Each row is a point. The window is the flat piece filled in between its corners: a triangle in 3 columns, a solid with four corners in 4, and so on. A path goes straight from each point to the next, and from the last back to the first. After which points does the path pass through the window?

Window (4 x 4):
-0.11,-0.43,+0.22,-0.21
+0.73,+1.17,-0.28,+0.07
+0.09,-0.45,-0.31,-0.30
-0.31,-0.39,-0.21,+0.08
Path:
(1): +0.77,-0.01,-0.34,+0.34
(2): +0.16,-0.47,-0.11,+0.29
(3): -0.17,+0.11,+0.02,-0.78
(4): -0.65,-0.52,+0.14,-0.39
(5): +0.07,-0.80,+0.08,-0.16
(6): +0.18,-0.36,-0.12,+0.17
(7): -0.16,-0.36,-0.26,-0.61
(8): +0.27,+0.30,-0.23,-0.46
(9): +0.52,-0.75,+0.09,+0.18
(10): +0.04,-0.70,+0.07,+0.46
(11): -0.39,-0.14,-0.36,-0.18
(12): -0.72,-0.11,-0.14,-0.44
Through the window after points: 2, 6, 10, 12

Window (8 x 8):
+0.41,-0.66,+0.57,-0.37,-0.29,-0.51,+0.45,+0.23
+0.69,-0.21,+0.48,+0.11,+0.42,-0.76,+0.34,+0.23
-0.79,-0.65,-0.70,-0.46,+0.36,+0.12,-0.17,-0.32
+0.32,+0.36,+0.25,+1.27,+0.11,-0.42,-1.34,+0.17
-0.39,-0.55,-0.34,+0.41,-0.09,+0.07,+0.19,-0.29
-0.19,-0.27,+0.39,-0.14,-0.20,+0.22,+0.35,-0.78
-0.11,+0.51,+0.02,+0.25,-0.81,-0.30,+0.43,-0.26
-0.14,-0.22,-0.08,+0.05,+0.15,+0.52,-0.06,+0.00
Path:
(1): +0.49,-0.46,-0.09,-0.18,+0.05,-0.31,-0.09,-0.16
(2): +0.24,-0.31,-0.17,+0.05,-0.38,+0.24,+0.30,-0.67
(3): -0.78,-0.14,+1.15,-0.22,+0.22,-0.14,+0.14,-0.38
(4): -0.20,-0.37,+0.79,+0.33,+0.32,-0.13,-0.05,+0.20
(5): +0.11,-0.26,-0.60,+0.14,+0.10,-0.14,-0.61,-0.28
(6): +0.38,-0.26,+0.10,-0.03,-0.31,-0.36,+0.00,-0.20
(7): -0.19,-0.27,+0.35,+0.06,+0.06,-0.55,+0.26,+0.18
(8): -0.10,-0.26,+0.58,+0.35,+0.06,-0.63,+0.41,+0.25
(9): +1.08,-0.39,+0.16,-0.41,+0.23,-0.39,+0.12,+0.01
(10): +0.34,-0.58,-0.21,-0.15,-0.22,-0.15,+0.10,-0.34
(11): -0.19,-0.08,+0.62,-0.04,-0.26,-0.30,+0.39,+0.09
(12): -0.17,+0.10,+0.37,+0.73,+0.23,-0.44,-0.74,+0.25
(13): +0.58,+0.05,+0.08,+0.83,-0.17,-0.24,-0.77,-0.07
(14): +0.17,+0.08,-0.71,-0.04,-0.44,-0.01,+0.14,-0.76
(15): -0.42,-0.21,+0.10,+0.06,+0.01,-0.07,-0.03,-0.08
(16): -0.63,-0.50,+0.73,+0.15,+0.22,+0.17,+0.25,+0.46
Through the window after points: 2, 8, 10, 12, 14

Window (9 x 9):
+0.24,+0.17,+0.39,+0.26,+0.19,+0.47,-0.20,+0.41,-0.96
+0.22,-0.17,+0.25,+0.05,-0.42,-0.16,+0.10,+0.48,+0.30
-0.04,+0.53,-0.38,+0.02,+0.09,-1.16,-0.24,-1.16,-0.24
+0.05,+0.23,+0.26,-0.07,+0.03,-0.12,+0.93,+0.53,+0.42
-0.18,+0.01,-0.30,-0.25,-0.80,+0.49,-0.30,+0.65,-0.75
-0.89,+0.00,+0.29,-0.33,+0.84,-0.39,-0.05,+0.26,+0.35
+0.09,-0.56,-0.07,-0.20,+0.00,-0.38,+0.78,+0.13,+0.25
+0.52,+0.47,+0.16,-0.72,+0.16,-0.34,+0.12,-0.45,+0.05
+0.36,-0.17,-0.84,-0.40,-0.54,-0.37,+0.19,+0.91,+0.28
Path:
(1): -0.21,-0.14,+0.36,-0.36,-0.02,-1.19,+0.45,+0.44,-0.19
(2): -0.38,+0.23,-0.51,-0.20,+0.38,+0.07,+0.01,-0.53,+0.82
(3): +0.06,-0.08,-0.24,+0.05,+0.10,-0.20,+0.05,-0.19,+0.47
(4): -0.20,+0.35,+0.02,-0.75,-0.08,-0.93,+0.26,-0.04,-0.14
(5): -0.02,+0.03,+0.45,-0.21,-0.09,-0.42,+0.23,+0.72,-0.66
(6): +0.28,+0.18,-0.16,+0.12,+0.06,+0.36,+0.20,+0.22,+0.08
(7): +0.24,-0.23,-0.50,+0.14,-0.33,+0.84,+0.31,+0.32,+0.15
(8): -0.23,+0.08,-0.05,-0.52,-0.57,-0.46,-0.26,+0.63,-0.68
(9): -0.09,-0.07,-0.03,-0.44,-0.27,-0.49,+0.15,+0.38,+0.03
(10): -0.02,-0.03,-0.41,-0.02,-0.05,+0.08,+0.09,+0.09,+0.24
(11): +0.16,+0.10,-0.23,+0.38,+0.19,+0.33,-0.23,-0.27,-0.03
(12): -0.16,+0.31,+0.46,-0.61,-0.39,-0.64,+0.14,+0.11,-0.58
Through the window after points: 5, 7

Window (12 x 12):
+0.20,+0.36,+0.36,-0.19,-0.05,-0.20,+0.13,+1.10,-0.34,-0.43,-0.10,+0.61
+0.44,-0.04,+0.11,-0.40,-0.12,-0.68,+0.02,+0.99,+0.12,-0.67,-0.80,-0.11
+0.30,+0.10,-0.42,+0.28,+0.15,+0.63,+0.07,-0.34,-0.49,+0.01,+0.02,-0.39
+0.10,-0.34,+0.01,+0.15,-0.17,-0.13,+0.12,-0.78,-0.37,+0.06,+0.07,+0.12
+0.04,-0.52,-0.19,-0.29,+0.47,+0.29,-0.33,+0.46,+0.03,+0.21,+0.19,+0.12
+0.46,+0.01,-0.16,-0.58,+0.84,+0.20,-0.08,-0.38,-0.25,-0.58,-0.47,+0.26
-0.23,+0.72,+0.66,+0.18,-0.05,-0.94,-0.20,+1.39,+0.70,-0.64,-0.28,+0.10
-0.10,-0.04,+0.13,+0.42,+0.03,-0.33,+0.16,+1.05,+0.36,-0.79,-0.62,+0.52
-0.01,-0.01,-0.28,-0.09,-0.10,-0.23,-0.50,+0.63,-0.23,-0.91,+0.20,+0.29
-0.24,-0.19,-0.32,-0.90,+0.14,+0.70,+0.20,+0.01,+0.08,-0.33,+0.00,+0.03
+0.21,-0.53,+0.09,-0.18,+0.56,+0.50,+0.39,-0.24,-0.39,-0.44,+0.45,-0.35
+1.30,+0.01,+0.19,+0.74,-0.64,+0.01,-0.10,-0.68,+0.20,-0.37,+0.20,+0.30
Path:
(1): +0.50,-0.41,+0.44,-0.38,-0.21,+0.40,-0.28,+0.09,-0.44,-0.29,-0.43,-0.24
(2): +0.00,-0.08,-0.82,+0.16,+0.45,+0.04,+0.22,-0.03,+0.05,-0.48,+0.48,+0.58
(3): +0.37,+0.07,-0.52,+0.07,-0.16,-0.26,+0.23,-0.10,+0.07,-0.56,+0.10,+0.38
(4): +0.42,-0.31,+0.70,-0.03,-0.01,+0.58,-0.64,+0.34,-0.08,-0.22,-0.02,-0.11
(5): +0.01,+0.09,+0.25,-0.12,+0.33,+0.36,-0.33,+0.44,-0.19,-0.61,-0.33,+0.21
(6): +0.33,+0.17,-0.37,-0.51,+0.00,-0.42,+0.42,+0.55,+0.40,-0.35,+0.04,-0.06
(7): +0.00,-0.02,-0.25,-0.18,+0.32,-0.08,+0.30,+0.76,-0.02,-0.35,+0.12,+0.04
(8): -0.04,-0.34,+0.36,-0.12,+0.10,+0.25,-0.47,-0.04,-0.25,-0.70,-0.43,+0.21
Through the window after points: 3

Window (14 x 14):
+0.35,-0.44,-0.25,+0.47,-0.39,+0.34,-0.55,+0.18,+0.61,+0.33,-0.75,-0.31,-0.81,-0.01
-0.34,+0.66,+0.29,+0.21,-0.20,+0.25,-0.77,-0.96,-0.25,+0.25,-0.71,+0.13,+1.05,-0.38
+0.43,+0.43,-0.04,-0.11,+0.34,-0.27,+0.53,+0.58,-0.02,-0.60,-0.52,+0.58,+0.58,+0.94
+0.19,-0.13,+0.60,-0.37,+0.32,-0.39,-0.09,+0.45,-0.41,+0.11,-0.10,-0.21,+0.78,-0.17
+0.46,+0.58,-0.54,-0.68,-0.63,+0.20,-0.06,-0.17,+0.47,+1.31,+0.54,+0.17,+0.54,-0.75
+0.00,+0.39,+0.37,-0.82,+0.09,+0.07,-0.05,-0.15,+0.15,-0.74,+0.64,+0.33,+0.47,+0.25
-0.53,-0.23,-0.26,+0.00,-0.06,-0.31,-0.44,+0.02,-0.05,+0.19,-0.33,-0.03,-0.49,+0.33
-0.60,+0.34,+0.59,-0.13,-0.24,+0.05,+0.18,+0.07,-0.76,-0.04,+0.41,+0.27,+0.53,+0.02
-0.30,-0.21,+0.03,-0.34,-0.13,-0.07,+0.99,+0.04,+0.62,-0.04,-0.18,+0.40,-0.09,+0.23
-0.51,-0.30,+0.09,+0.41,-0.78,-0.86,+0.73,+0.19,+0.07,-0.12,-0.28,-0.29,+0.24,+0.21
-0.81,+0.18,-0.52,+0.09,+0.19,+0.26,+0.13,-0.05,-0.89,-0.77,+0.29,+0.65,+0.44,-0.64
-1.19,+0.48,+0.30,+0.13,+0.12,+0.14,-0.70,+0.54,+0.52,-0.02,+0.62,-0.98,+0.05,+0.18
-0.09,+0.04,+0.18,+0.79,+0.10,-0.60,+0.09,+0.05,+0.24,+0.04,-0.33,+0.16,-0.04,+0.21
-0.62,+0.04,+0.20,+0.11,-0.49,-0.06,-0.16,+0.18,+0.69,+0.14,+0.21,+0.34,+0.84,+0.11
Path:
(1): -0.52,+0.06,+0.19,+0.14,+0.01,+0.10,-0.02,-0.06,-0.09,+0.06,+0.33,-0.41,+0.44,+0.32
(2): +0.01,+0.67,+0.13,-0.23,-0.29,-0.45,-0.49,+0.63,-0.05,-0.35,-0.38,+0.68,+0.26,-0.48
(3): -0.29,+0.33,+0.58,-0.02,-0.30,-0.64,+0.00,+0.14,+0.20,-0.05,-0.54,+0.12,+0.36,-0.12
(4): +0.04,-0.42,-0.46,-0.02,-0.14,+0.35,+0.01,+0.13,+0.22,+0.62,+0.64,-0.40,+0.39,+0.59
(5): -0.21,-0.05,+0.02,-0.12,-0.02,-0.02,+0.45,-0.05,+0.16,+0.17,+0.12,+0.08,+0.18,+0.39
(6): -0.07,+0.45,+0.04,-0.29,-0.30,-0.25,+0.07,+0.64,+0.63,-0.60,-0.68,+0.51,+0.21,-0.42
(7): -0.26,+0.51,+0.34,-0.07,-0.10,-0.06,-0.22,+0.02,+0.02,-0.27,-0.29,+0.52,+0.02,-0.54
(8): -0.19,-0.24,-0.48,-0.35,+0.20,+0.22,+0.00,+0.02,+0.10,+0.37,+0.37,-0.24,+0.43,+0.87
(9): -0.31,-0.34,-0.45,+0.35,-0.02,+0.44,+0.26,-0.27,+0.11,+0.02,+0.02,-0.09,+0.54,+0.67
(10): -0.35,+0.26,+0.39,-0.03,-0.03,-0.39,-0.07,+0.35,+0.03,-0.35,-0.25,+0.17,+0.15,+0.15
(11): -0.47,+0.72,+0.06,-0.46,-0.40,-0.23,+0.06,+0.51,+0.22,+0.11,-0.20,+0.38,-0.30,-0.41
(12): -0.01,-0.44,+0.00,+0.40,-0.09,-0.03,+0.19,-0.35,+0.46,+0.26,+0.20,+0.04,+0.87,+0.39
Through the window after points: 5, 11

Window (14 x 14):
+0.74,-0.31,-0.05,+0.43,+0.46,+0.18,+0.57,+0.42,+0.11,+0.50,-0.34,-0.48,+0.34,+0.14
-0.07,+0.52,-0.19,-0.78,+0.11,+0.78,-0.30,+0.46,-0.36,+0.84,-0.42,-0.31,+0.46,+0.10
+0.15,+0.20,-0.35,-0.01,-0.76,+0.17,+0.07,-0.77,-0.18,+0.78,-0.36,-0.91,+0.05,-0.34
+0.14,-0.19,-1.04,-0.57,+0.33,-0.15,-0.38,+0.09,-0.26,+0.31,+0.04,-0.31,-0.63,+0.64
-0.07,-0.74,-0.08,-0.44,-0.06,-0.44,+0.77,+0.84,+0.29,-0.71,-0.59,-0.07,-0.15,+0.44
+0.09,+0.04,-0.14,+0.19,-0.11,-0.57,+0.49,-0.53,-0.32,+0.18,-0.02,+0.54,+0.18,-0.50
-0.72,+0.24,-0.36,-0.45,+0.00,+0.12,+0.15,+0.42,-0.24,-0.27,-0.03,-1.06,+0.17,+0.25
+0.58,-0.24,-1.44,-0.08,-0.23,-0.76,-0.07,-0.27,-1.34,-0.10,-0.76,-0.21,-0.48,+0.27
+0.30,+0.15,-0.38,-0.55,+0.79,+0.57,+0.10,+0.49,+0.33,-0.66,-0.38,+0.02,+0.12,-0.33
+0.56,+0.23,-0.27,+0.27,-0.21,+0.52,+0.48,+0.48,+0.58,-0.09,+0.16,+0.13,+0.30,+0.06
+0.38,-0.46,+0.23,-0.57,+0.50,+0.84,+0.71,+0.32,+0.03,-0.18,+0.14,-0.40,+0.32,+0.59
+0.97,-0.47,+0.45,-0.51,+0.37,+0.09,-0.50,-0.04,+0.11,-0.59,+0.98,-0.08,+0.36,-0.15
-0.73,-0.63,+0.42,+0.59,-0.60,+0.44,+0.31,+0.49,+0.18,-0.38,+0.08,+0.01,-0.49,-0.33
-0.01,-0.36,-0.66,+0.05,-0.12,+0.31,-0.76,-0.59,+0.37,-0.72,-0.32,+0.07,+0.70,+0.03
Path:
(1): +0.14,-0.23,-0.75,-0.33,+0.02,-0.05,+0.13,+0.16,-0.08,+0.02,-0.07,-0.10,+0.11,-0.28
(2): -0.53,-0.46,-0.60,-0.33,-0.05,+0.11,+0.23,+0.50,-0.09,+0.06,+0.02,-0.85,+0.25,-0.44
(3): +0.27,+0.40,-0.10,-0.04,-0.11,+0.26,+0.16,-0.02,+0.01,-0.07,-0.16,-0.28,+0.06,+0.42
(4): +0.12,+0.48,-0.33,-0.04,-0.34,-0.03,-0.03,-0.52,-0.48,+0.22,-0.87,-0.22,-0.19,+0.56
(5): +0.41,-0.59,-0.93,-0.24,-0.04,-0.13,+0.10,+0.24,-0.37,+0.08,+0.19,-0.44,+0.01,-0.42
(6): +0.00,-0.26,-0.44,-0.22,+0.18,+0.34,+0.15,+0.30,+0.03,+0.07,-0.04,-0.27,+0.19,-0.29
(7): +0.30,+0.62,+0.21,-0.12,-0.17,+0.20,+0.08,-0.07,+0.19,-0.98,-0.53,-0.18,-0.23,+0.48
(8): +0.16,+0.20,+0.00,-0.32,+0.25,+0.67,-0.01,-0.02,+0.00,-0.41,-0.29,-0.17,-0.12,+0.51
(9): +0.10,-0.75,-0.57,-0.27,-0.17,+0.00,+0.15,+0.76,+0.25,-0.02,+0.03,-0.56,+0.57,-0.14
(10): +0.24,-0.76,-0.36,-0.34,-0.11,+0.18,+0.41,+0.25,-0.10,-0.01,+0.42,-0.30,+0.20,-0.38
(11): -0.15,+0.24,+0.34,+0.51,+0.00,+0.18,+0.01,-0.04,+0.24,-0.56,-0.52,+0.02,-0.23,+0.50
(12): +0.80,+0.25,-0.01,+0.31,-0.24,-0.30,-0.09,-0.48,-0.92,-0.44,-0.60,-0.14,-0.25,+0.51
(13): +0.11,-0.31,-1.06,-0.31,-0.19,-0.10,+0.11,-0.02,-0.30,+0.35,-0.24,-0.43,-0.03,-0.20
(14): +0.07,-0.43,-0.49,-0.26,-0.12,+0.21,+0.15,+0.19,-0.04,+0.08,+0.05,-0.08,-0.04,-0.07
(15): -0.03,+0.46,-0.03,-0.30,+0.04,-0.07,-0.22,-0.19,-0.14,-0.52,-0.32,-0.31,+0.05,+0.27
(16): +0.22,+0.05,+0.01,-0.17,-0.02,-0.18,-0.19,-0.39,-0.58,-0.68,-0.32,+0.07,-0.34,+0.56
Through the window after points: 2, 4, 6, 12

Window (14 x 14):
+0.60,-0.66,+0.79,-0.04,-0.04,-0.09,-0.72,-0.02,+0.75,-0.03,-0.20,-0.23,+0.26,-0.13
-0.21,-0.71,+0.21,+0.12,-0.85,-0.14,-0.34,-0.02,+0.49,-0.65,+0.05,+0.04,+0.26,-0.06
+0.28,-0.48,+0.49,+0.12,-0.44,+0.49,-0.42,-0.02,-0.06,-0.31,-0.54,+0.48,+0.51,+0.49
-0.43,-0.03,-0.58,+0.00,-0.47,-0.38,+0.80,-0.12,+0.01,+0.64,-0.54,-0.37,-0.25,-0.44
+0.42,-0.33,+0.62,-0.38,-0.03,-0.01,-0.68,+0.89,+0.38,-0.52,+0.14,+0.27,+0.42,-0.07
-0.30,-0.30,+0.16,-0.11,+0.18,+0.19,+1.23,-0.08,+0.37,+0.03,-0.01,-0.73,-0.45,-0.39
+0.05,-0.43,+0.27,+0.31,-0.04,+0.10,-0.92,+0.42,+0.59,-0.24,+0.31,-0.21,+0.69,+0.64
-0.57,+0.23,+0.30,+0.13,-0.38,+0.41,+0.64,-0.30,+0.12,+0.65,+0.13,-0.15,-0.52,-0.80
+0.21,-0.74,+0.63,+0.07,+0.26,-0.04,-0.91,+0.13,-0.33,-0.50,+0.17,-0.17,+0.37,-0.13
-0.01,+0.13,+0.24,+0.12,+0.65,+0.18,-0.54,+0.04,+0.73,-0.70,-0.16,-0.21,-0.62,-0.45
-0.47,-0.10,+0.15,+0.95,-0.61,-0.49,+1.18,+0.09,+0.15,+0.35,-0.46,-0.14,+0.36,-0.44
+0.43,+0.28,+0.16,+0.35,-0.61,-0.56,+0.09,-0.25,+0.24,-0.40,+0.28,-0.13,+0.03,+0.33
+0.10,+0.23,+0.57,-0.35,+0.05,+0.75,-0.60,+0.13,+0.26,-0.56,-0.30,-0.92,+0.01,-0.67
+0.38,-0.42,-0.33,+0.85,-0.92,+0.17,+0.49,+0.19,+0.00,+0.20,-0.07,-0.06,-0.11,-0.25
Path:
(1): +0.01,-0.02,+0.01,+0.18,-0.12,+0.00,+0.17,-0.34,+0.23,+0.00,-0.05,-0.26,+0.22,-0.69
(2): -0.11,-0.13,+0.74,+0.08,-0.57,+0.34,-0.36,+0.42,+0.27,-0.46,-0.25,-0.63,-0.50,+0.53
(3): +0.09,-0.20,+0.73,+0.48,-0.52,-0.19,-0.12,+0.32,-0.59,+0.39,-0.21,-0.99,-0.40,-0.09
(4): +0.08,-0.13,+0.03,-0.03,-0.02,+0.27,-0.09,-0.10,+0.62,-0.40,+0.03,+0.10,-0.01,-0.28
(5): +0.00,-0.55,+0.01,-0.18,+0.38,-0.02,+0.23,-0.29,+0.24,+0.01,+0.07,-0.08,+0.63,-0.46
(6): +0.02,-0.19,+0.43,+0.35,-0.54,+0.10,-0.04,+0.23,+0.35,-0.23,-0.17,-0.25,-0.11,+0.22
(7): -0.28,+0.04,+0.53,-0.17,-0.36,+0.00,+0.00,+0.60,+0.41,-0.05,-0.40,-0.18,-0.11,-0.24
(8): +0.16,-0.66,-0.20,+0.41,+0.18,+0.30,+0.10,-0.45,+0.11,-0.11,+0.20,-0.29,+0.21,-0.42
Through the window after points: 5

Window (14 x 14):
-0.34,-0.29,-0.13,-0.49,+0.12,+0.62,+0.03,+0.11,+0.21,-0.53,-0.68,-0.52,+0.13,+0.11
-0.39,-0.38,-0.13,-0.01,-0.18,+0.72,-0.22,-0.77,+0.72,-0.49,+0.26,+0.23,+0.49,-0.44
+0.45,+0.74,-0.18,-0.33,-0.37,-0.30,+0.17,+0.06,-0.31,-0.32,+0.03,+0.69,-0.21,+0.19
-0.36,-0.12,-0.28,-1.04,+0.37,-0.59,+0.13,+0.09,-0.09,+0.27,-0.49,-0.34,+0.81,+0.42
-0.33,-1.00,+0.17,+0.08,-0.66,+0.02,+0.02,+0.50,-0.68,+0.53,+0.14,+0.20,+0.49,-0.09
-0.19,-0.07,+0.26,-0.29,+0.64,-0.67,+0.03,+0.84,+0.06,+0.13,-0.48,-0.16,+0.72,-0.11
-0.14,-0.44,+0.10,-0.83,+0.17,+0.73,-0.54,-0.71,+0.64,-0.52,-0.19,+0.56,-0.47,-0.34
-0.07,+0.19,-0.55,-0.82,-0.07,-0.55,-0.05,+1.02,+0.16,+0.59,-0.53,-0.37,+0.61,-0.20
-0.05,+0.27,-0.49,-0.06,-0.06,-0.53,+0.33,+0.23,-0.15,+0.04,+0.73,+0.40,-0.82,+0.13
-0.16,-0.39,-0.42,-1.02,+0.61,+0.25,-0.13,+0.53,-0.12,-0.41,-0.15,-0.17,+0.86,-0.27
-0.05,-0.27,+0.59,-0.05,-0.62,+0.59,-0.60,-0.53,-0.17,-0.18,+0.99,-0.09,-0.29,-0.31
+0.83,-0.78,+0.32,+0.28,-0.65,+0.02,+0.41,-0.13,-0.28,+0.43,+0.90,+0.02,-0.17,-0.28
+0.10,-1.03,+0.02,-0.04,-0.56,+0.24,-0.78,-0.71,+0.32,-0.97,+0.40,+0.00,-0.15,-0.37
+0.39,-0.03,-0.42,+0.10,+0.18,-0.15,-0.33,+0.41,-0.35,+0.57,+0.07,+0.08,+0.19,+0.42
Path:
(1): -0.24,-0.44,-0.09,-0.15,-0.33,-0.19,-0.13,-0.50,+0.00,+0.25,-0.53,-0.11,+0.41,-0.75
(2): +0.24,-0.37,+0.09,-0.52,+0.07,+0.36,-0.16,+0.30,+0.05,-0.27,+0.40,+0.06,+0.12,+0.38
(3): +0.08,-0.28,-0.12,-0.38,-0.03,-0.23,-0.14,+0.48,+0.33,-0.17,+0.18,+0.25,+0.36,+0.10
(4): -0.26,+0.09,-0.50,-0.58,+0.36,+0.28,+0.47,-0.18,-0.72,+0.10,-0.74,-0.42,-0.09,-0.37
(5): -0.16,-0.01,-0.03,-0.31,+0.18,-0.26,-0.11,+0.03,-0.20,+0.17,-0.14,-0.02,+0.32,-0.43
(6): +0.05,-0.82,+0.01,-0.54,-0.06,+0.47,+0.03,+0.60,+0.28,-0.45,+0.03,-0.23,+0.36,+0.62
(7): +0.20,-0.17,-0.11,-0.21,-0.28,+0.08,-0.04,+0.35,+0.54,-0.08,+0.24,+0.66,+0.00,+0.52
(8): -0.11,-0.26,-0.08,-0.40,+0.03,-0.08,-0.16,-0.11,-0.18,+0.01,+0.15,-0.12,+0.21,-0.37
(9): -0.09,-0.63,-0.51,-0.14,+0.02,+0.33,-0.29,-0.18,-0.45,-0.33,+0.09,-0.17,+0.14,-0.59
(10): +0.02,-0.10,+0.04,-0.50,-0.33,-0.04,-0.19,-0.05,+0.37,-0.09,+0.12,+0.12,+0.16,+0.16
(11): +0.30,-0.96,+0.19,-1.17,-0.26,+0.59,+0.14,+0.67,+0.76,-0.07,+0.42,+0.11,+0.38,+0.15
(12): -0.38,-0.05,-0.23,+0.11,-0.03,-0.15,-0.14,+0.03,-0.60,+0.00,-0.40,-0.12,+0.24,-0.17
Through the window after points: 5, 11
